Each row is a point. Each copy is the shape, with its points in the same order, stretched, turned, moved and blurred by noise. Is it also mirrored, or only turned?

Shape (6 x 2)
[[ 11  16]
 [ -2  26]
 [  1  -3]
 [  6   4]
 [  5  11]
 [-63 -40]]
Copy 1 (6 x 2)
[[ 28  -2]
 [ 28 -17]
 [  0   9]
 [  6   4]
 [ 23  -3]
 [-95 -16]]
Copy 1 is: mirrored
Copy 2 (6 x 2)
[[  3  16]
 [-12  10]
 [ 15   1]
 [ 10   7]
 [  4   9]
 [ 19 -64]]
Copy 2 is: only turned
Copy 3 (6 x 2)
[[-12   4]
 [ -5  29]
 [  3   1]
 [ -6   3]
 [ -3   7]
 [ 74  21]]
Copy 3 is: mirrored
Copy 4 (6 x 2)
[[ -8  23]
 [  6  28]
 [ -9  -8]
 [-10   4]
 [ -5  14]
 [ 15 -81]]
Copy 4 is: mirrored

Shape (7 x 4)
[[-19 -33 -44 -14]
 [-34  -5 -32 -30]
 [-30  45 -16  73]
 [-31 -21  51 -24]
 [ 18 -19   8 -52]
 [ 26 -14  -1   3]
 [-11 -14  15 -24]]
Copy 1 (7 x 4)
[[-33  29   2  31]
 [-47   3 -12  23]
 [-20 -49  25  13]
 [-31  32  14 -45]
 [ 11  24 -35  -3]
 [ 32  10   6   7]
 [-16  12  -1 -11]]
Copy 1 is: mirrored
Copy 2 (7 x 4)
[[-41  12 -24   8]
 [-18  13 -19  27]
 [ 10  42  48 -26]
 [-24 -41  10  30]
 [-10 -35 -39  11]
 [-13 -21 -21 -26]
 [-19 -19 -10  15]]
Copy 2 is: mirrored
Copy 3 (7 x 4)
[[-14 -65  22 -47]
 [-20 -20  29 -40]
 [-19   1 -36  95]
 [ 41  23  43 -35]
 [ 22  10   7 -89]
 [ 22 -13 -20 -36]
 [ 20   6  21 -40]]
Copy 3 is: only turned

Shape (10 x 6)
[[ 23  -7  29  21   0   5]
 [ 27  21 -38  24  21 -28]
 [ 25 -14  -9   7  -6   3]
 [ 16 -76 -34  21  -4  -8]
 [ 24  -1 -32  14 -14 -32]
 [ -2  11  -6  16 -16 -25]
 [  3   9 -24 -33  24 -39]
 [ 20  31 -32  16 -14   3]
 [ 25 -26  59  26  -1  -4]
 [-95  14 -19   3  -7  -1]]
Copy 1 (10 x 6)
[[ -7  13  30  14 -13 -25]
 [-20 -45 -13  -8 -27   0]
 [-17 -10  17   5  -8   8]
 [-60 -10  19  13 -27  42]
 [-38 -43   3 -10  -2  13]
 [-33 -10   1 -10   6 -15]
 [-28 -48 -36  23  14  15]
 [ -9 -23   3 -26  -3   3]
 [-16  22  50  32 -14 -43]
 [-44  42 -52 -15  34   1]]
Copy 1 is: only turned
Copy 2 (10 x 6)
[[  1 -24  27 -30  -4  35]
 [ 49  56  12 -13 -22 -14]
 [ -6  23   6 -35   4  14]
 [  0  28  21 -60  26 -26]
 [ 31  38  -2 -43 -45 -20]
 [  4   5   0 -14 -53  -5]
 [ 43  33 -46  11   6 -27]
 [-16  55   2 -28 -31   9]
 [  2 -55  32 -31  -6  45]
 [-63  -2   0  76 -60 -69]]
Copy 2 is: mirrored
Copy 3 (10 x 6)
[[ 17 -22  18  26 -12 -12]
 [-11 -24  11  -2  15  43]
 [-10 -15  22  -5  -7  -6]
 [-36 -18   6 -47   8 -41]
 [ -6 -26   4 -21  -3  21]
 [ 12 -10  -8   3 -17  16]
 [ 25  14  16 -30  12  26]
 [-18 -19  16  10 -17  39]
 [ 36 -30   9  29 -11 -35]
 [  0  68 -37  11 -18  13]]
Copy 3 is: only turned
Copy 4 (10 x 6)
[[ 24  24  12  -6 -10  22]
 [ 26  22  18 -49  36  -8]
 [  2  34   2 -10   7  -8]
 [-34  71  23  16  24 -50]
 [ 33  34   3 -21  29 -16]
 [ 50   5   4 -15   9  -7]
 [  6 -15  -7 -11  56  10]
 [ 36  17  -5 -44  -1 -26]
 [ 25  29  20  11 -13  41]
 [ 20 -71   9  15  -4 -56]]
Copy 4 is: only turned

Shape (12 x 9)
[[ 21  23  14   6 -41  12  19   9   1]
 [-33  22 -23 -32  40  18  12  30  18]
 [ 33 -16  11 -50 -32 -19 -16  -7 -37]
 [-40 -26   0   2  43  23  24  -5  -9]
 [-10  -4  16  11 -48 -34 -20 -61 -10]
 [ 32  35  79 -11 -38  -4 -25 -14 -15]
 [-35 -61 -39  -6  33  42 -16  42 -18]
 [-60  -8 -37 -18  30  36 -26   8 -28]
 [ -7 -18   9   3  -2  -1  55 -11 -37]
 [ -3 -16  -1  -2 -23  46  50 -39 -60]
 [-37 -38 -11 -22  16  45  16 -22  22]
 [ 65   6   7  -6  -4 -11 -42 -29 -11]]
Copy 1 (12 x 9)
[[  3  19 -36   7  12   6 -12 -10 -34]
 [ -9 -10  17 -20  26 -66   9  58 -26]
 [-18  26  55 -49  51  46 -29  -6  -2]
 [-30 -19  13 -15 -11 -25   8  55 -16]
 [ 31  28  15  -2  -7  32  24 -45  50]
 [ 57   3  27  22  25  78   3 -42 -46]
 [-95  46  30  -5  24 -18 -16  79   9]
 [-61  22  50   1  18 -57  14  41  28]
 [-29 -19  -5 -44 -15 -18 -25  20 -26]
 [-83 -13 -17 -25  -5 -11 -16  -7 -27]
 [-62   6   2 -21  11  -8  31  47 -13]
 [ 25  -4  16  18  54  69 -10 -17  10]]
Copy 1 is: only turned
Copy 2 (12 x 9)
[[  5 -18  19  -2  24  32 -41  -2  25]
 [ 45 -12 -64  17  -8   8 -38 -25  23]
 [  7 -48  29  14 -37  44  18 -25 -37]
 [ 22  19 -48  12 -19   9   6  25  -4]
 [ 31  -4  62  -5  19  33  37 -18  -5]
 [ 36 -58  56  21   5  19   1  18  30]
 [ -2   4 -47  23  -8 -18 -21  15 -69]
 [ 57   3 -39  -5 -21 -10 -27   9 -44]
 [ -6   4 -25 -26 -30  51  18  22   5]
 [  4  19   1 -28 -38  63 -13  62 -26]
 [ 21  23 -31  52   3  36 -14  13 -20]
 [ 15 -10  67  34 -40 -11   4 -19 -19]]
Copy 2 is: only turned

Shape (16 x 12)
[[-22  21  24  12 -72  29  39 -15 -42  29 -21  -3]
 [-15 -16 -44   1 -76  25 -13 -13   4  25  -3  33]
 [-28  13 -54  10  18  21  -5 -27  -9  -1 -21  -7]
 [ -5  26 -27 -15   3   9   3  21 -42  20 -26  17]
 [-23  24  20  12   2  16 -13   9   6  22 -20 -20]
 [-23  20   5   4 -30 -25  77  -8 -12  -9  14  13]
 [ 11  11  18 -19   8 -36 -20 -18  12  21   7 -24]
 [-27  23  26  17  -6  -6  -6 -17  13   9 -13 -22]
 [-27  28  27  -7  10   3 -23   9 -23  11 -24  15]
 [ 29  22  16  10  10   3   0  -4  10  30 -24 -25]
 [  6  20  -3   0  16  24 -11  17  10 -28  30 -27]
 [ -9  -8   7  14  13   5   2   9  12  27  56  -7]
 [ 41 -18  27   0  23  11 -19 -13   8   3  -4 -15]
 [ 31  31  13  10   9   9 -16 -31 -12  26  12 -14]
 [  5  33  16 -54  10   0 -11  11   9  21 -21  65]
 [ -6  30  28 -61   6  14  77   3 -25  18 -12 -22]]
Copy 1 (16 x 12)
[[-22   1  48  11  31  28   0  29  53  27 -66  41]
 [-44 -16  -1   8 -25  25  30  54   4  51 -11 -28]
 [  2  -1 -20 -10  -8 -37  28  49 -39 -10 -32 -19]
 [ 17 -22 -35 -33  -3 -31   5  18  12   3 -52  12]
 [  1  22   0  11  10 -15   1 -37  14  -5 -18  -8]
 [ -7 -42  18  14  13   9  16  47  41 -51  -1  61]
 [ 46  16  -3  -9 -52   7  -4 -43  16  -8   4  12]
 [  3  19  19  29  -7 -14   5 -30  14 -10 -12  -1]
 [  0 -16  -4   2 -19 -36 -19 -44   7  -5 -46   2]
 [ 50  26  12 -14  14   2  23 -37  28  -3  -6   1]
 [ -6  10 -23   9  19   6  26 -40 -53 -13  22  25]
 [ -4   8  -3  -8  16  48 -12  -9 -22 -57  35  -3]
 [ 48   7  24 -17   7   9  -1 -45 -23  12  11 -10]
 [ 33  18  23 -26 -10  29  21 -44 -12 -10 -28  10]
 [-12 -40 -19 -58 -48 -50  28 -37  32 -12 -11  -1]
 [ 25  12   7 -68  38 -23  13  15  46 -35 -12  95]]
Copy 1 is: mirrored
Copy 2 (16 x 12)
[[-27 -45  69 -51  23  -6  25  -2  34 -80  -2   2]
 [-38 -47  27  25 -24 -19  22  20  57 -22 -10  53]
 [ -5  -6  21  39  13 -22 -26  -7  38  20 -15 -11]
 [ -5 -38  35  20  20 -39  -7 -10  -9 -16 -14  -8]
 [  5 -21  14  10  13   3   2   9   9 -16  31 -29]
 [ 29  22  43 -69  18   2   8  11 -12 -52 -55  15]
 [ 38 -22  10  -3  -8  25 -12   2 -20  27  16   4]
 [ 19   6  25  -8   3   5 -11  -1  11 -20  18 -12]
 [ 10 -18  28  11   9 -21 -32   0  -5 -40  21  -7]
 [  3 -17   7  16  28  29  15 -15 -17   8  32 -22]
 [-24  -6 -30 -10 -27   3  -2  -2 -19  14  -4 -10]
 [ 22 -40 -47   2 -13  22  30   0 -20 -12 -28  -1]
 [-15 -14 -44  12  18  37  -2 -17 -15  25  49  14]
 [ -4 -38   5  14  -4  35   0 -34  -4  -3  20  -7]
 [ 14 -27  27  32  10  19 -44  51 -38 -23  17  51]
 [ 14 -33  34 -50  68  43 -20  38 -55 -31 -22  -1]]
Copy 2 is: mirrored
Copy 3 (16 x 12)
[[-12  45  69 -28  21  -6   0 -75  -4 -31  31 -24]
 [-59   0  79 -15  69  14  21  -2 -56  13  14   0]
 [-41  33  20  21 -50  45  23  -2 -56  35 -20   2]
 [  1   0  44   8 -20  59 -14   9 -11  25  -9 -31]
 [-24  17   2 -25 -10  17 -11  -7 -19 -12  -1  20]
 [ 16  47  18  49  12  -4 -32 -32   2 -21  43 -24]
 [  6 -17 -56 -29  20  10  12  -4  15  47 -18  15]
 [-10  24 -19 -24  -3   3   6 -28 -17 -11   7  29]
 [ 15  12   3 -31  -9  33  -1  -1  -8 -17  -3 -21]
 [-22 -16 -23 -11 -13  10 -13 -10  12  18 -33  20]
 [-13  -9  -2  17 -34   6  -2  26  13  21  19   8]
 [-35  -4 -21  -2   4 -12 -46  26 -12  17  15  -3]
 [ -4 -23 -35 -20 -15 -29   0  13  25  15 -40  -4]
 [-16 -32 -37 -19 -21  12  16 -17   2  28 -20 -15]
 [-12 -12   4 -17  37  54  -5  33  23  -6 -38 -59]
 [ -6  67  27   6 -21  18 -25 -24  79  11 -22 -64]]
Copy 3 is: only turned

Shape (16 x 12)
[[ 15  18 -14  -4  27 -32 -11   7 -26  -6  19   5]
 [ -7 -56  16 -11 -10  32  60  34  30 -18 -32 -20]
 [ 10   5 -16  23  33 -59   1 -12 -26  29  -9  47]
 [  0   2 -40  30  -4 -29 -36  30  25 -34  30 -26]
 [ -1   9  15  34  14 -46 -25  24  22  -3   8  -8]
 [ 21 -15  15   5  40 -26 -13 -27 -28   6 -15  21]
 [  1 -17 -10 -18  -3 -53 -47  28  19 -15  14 -29]
 [ 10  -5 -39   7 -10 -26 -26 -10  32   2   1 -47]
 [ 26  12 -15   4  60 -26 -20   9  27  12   9  10]
 [ 28  -5 -17  10 -13 -29 -22   6  33 -40 -10   8]
 [-43 -12   2 -14   0  13  16  17  42 -28 -30 -11]
 [  5  -7  12 -13 -23  24  34  37  24 -17 -60 -40]
 [ 25  -5  19  11 -12  -5  -6 -24 -10  22  11  24]
 [ 13 -18   8 -29 -45  12  27  15  21  13 -23  14]
 [  4 -28 -31  24  -3  -8 -26  43  33 -12 -17 -10]
 [ 15   2   3   4  15   6 -24 -11 -30  31 -18  41]]
Copy 1 (16 x 12)
[[-44  25 -19 -17 -12 -12  42   3 -13  -5 -46 -28]
 [  1 -60  95  33  62  22   7  60  20   1  11  71]
 [-12  34 -14 -17 -18 -91  24   1  18  25 -53 -47]
 [-74 -48 -47 -11 -11  17  36  -3  27 -58   1 -21]
 [-37 -29 -21  14 -45 -33  37  -9  16 -11 -32 -13]
 [  9  49  15  22  -5 -49  52   8 -12  -8 -43 -21]
 [-52  -3 -26   6 -21   2  51  12  73 -51  -4  14]
 [-49  -6 -60   4  20 -32  19  37  23 -59  41  16]
 [-61  25 -12   8   3 -57  18  21  12 -50 -67 -28]
 [-60   0  12  27   6 -21  32 -23  35 -27  24  -5]
 [  1 -35  43  16  34 -16   9  -8  20 -27 -25  95]
 [-30 -50  81  10  34 -15  14  20 -10  -9  61  94]
 [ 11  33  -1  15 -11 -13  -9  -9   1  21  17 -28]
 [ -2  20  57  -7  35   4 -34   8  38  18  51  44]
 [-33 -60  36  -4  19 -18  18   8  48 -63  21  -8]
 [ 34  56  29 -27  -2 -38  -4 -14 -10 -10 -14 -21]]
Copy 1 is: only turned
Copy 2 (16 x 12)
[[ -7 -31   0   6 -31  26  40 -22 -23 -11  26 -18]
 [ 54  31 -42  -7   4 -19 -29  41  13   0 -53 -43]
 [ 20  -1  16 -22 -71  38   7 -37 -33 -11  23 -33]
 [ 20 -46 -20  73  58  65   9 -25   1  -3  40 -11]
 [ 28 -26   6  39   4  33  -5 -34  46  15  16 -19]
 [ 27   1  -2 -56 -37  27  33 -42  -9 -10  -7 -10]
 [  5 -44   1  42  17  85  -2 -19  22 -13  -8 -30]
 [ 10 -31 -21  40  15  75 -10   4 -14  12   9  14]
 [ 34 -53 -22   6 -43  22  32  -5  15 -38  44 -22]
 [ 32 -15 -59  47  20  52  -4 -34   4 -29  -8  -2]
 [  4   3 -39  -3  26  -3 -45  11  26 -16 -24 -19]
 [ 34   4 -82  16  -2 -22 -44  32  -2  43 -60 -11]
 [ 35   5  15  -3 -25  -7   3 -23   1  -6 -20  12]
 [ 33  10 -26  21 -29 -18 -52  21  -4 -13 -67 -17]
 [ 65 -36 -46  39  32  46 -23 -10  -2  -2   4 -30]
 [ 43 -21  -3 -43 -37 -17   2 -32 -28  -5 -11  -3]]
Copy 2 is: mirrored
Copy 3 (16 x 12)
[[ 30   0 -12  26 -22 -39   0  14  15   8  31  21]
 [-22  -1  44 -11 -28  44  20 -58  15  27 -69 -16]
 [ 36  11 -34  14  14  24  13  34  34 -17  55  32]
 [-55   1 -33  84   6 -50 -25   3 -23  21  -5  22]
 [ -4   4 -34  45  11   8  30 -10 -23  38  18   9]
 [ 42  35 -44 -27  -1  -1  20 -17  38   4  25  17]
 [  6  30 -14  73  29 -43  -9 -36 -29  16  -6   6]
 [-21  22 -20  39  41  -7 -56 -17 -33   5 -11  14]
 [ 32  22 -44  30 -29  19   1  -7 -19   6  23  26]
 [-31  -2 -38  58  14  -9 -23 -43  15   1  -1 -12]
 [  1  15  -3  14 -15  11  -1 -10 -17  29 -49 -58]
 [-31   9  47  -2  -9  27  -6 -68   0  26 -20 -59]
 [ 12 -36 -12 -30  17   6  20 -19  21 -17  24  26]
 [ -2 -39  40  -6  22  23   4 -50  20 -29 -13 -16]
 [-53  22 -16  59   8   3  -2 -33  -4 -10 -16  12]
 [ 19   8 -22 -25  -3  -3  28  -2  29 -36  48  13]]
Copy 3 is: only turned
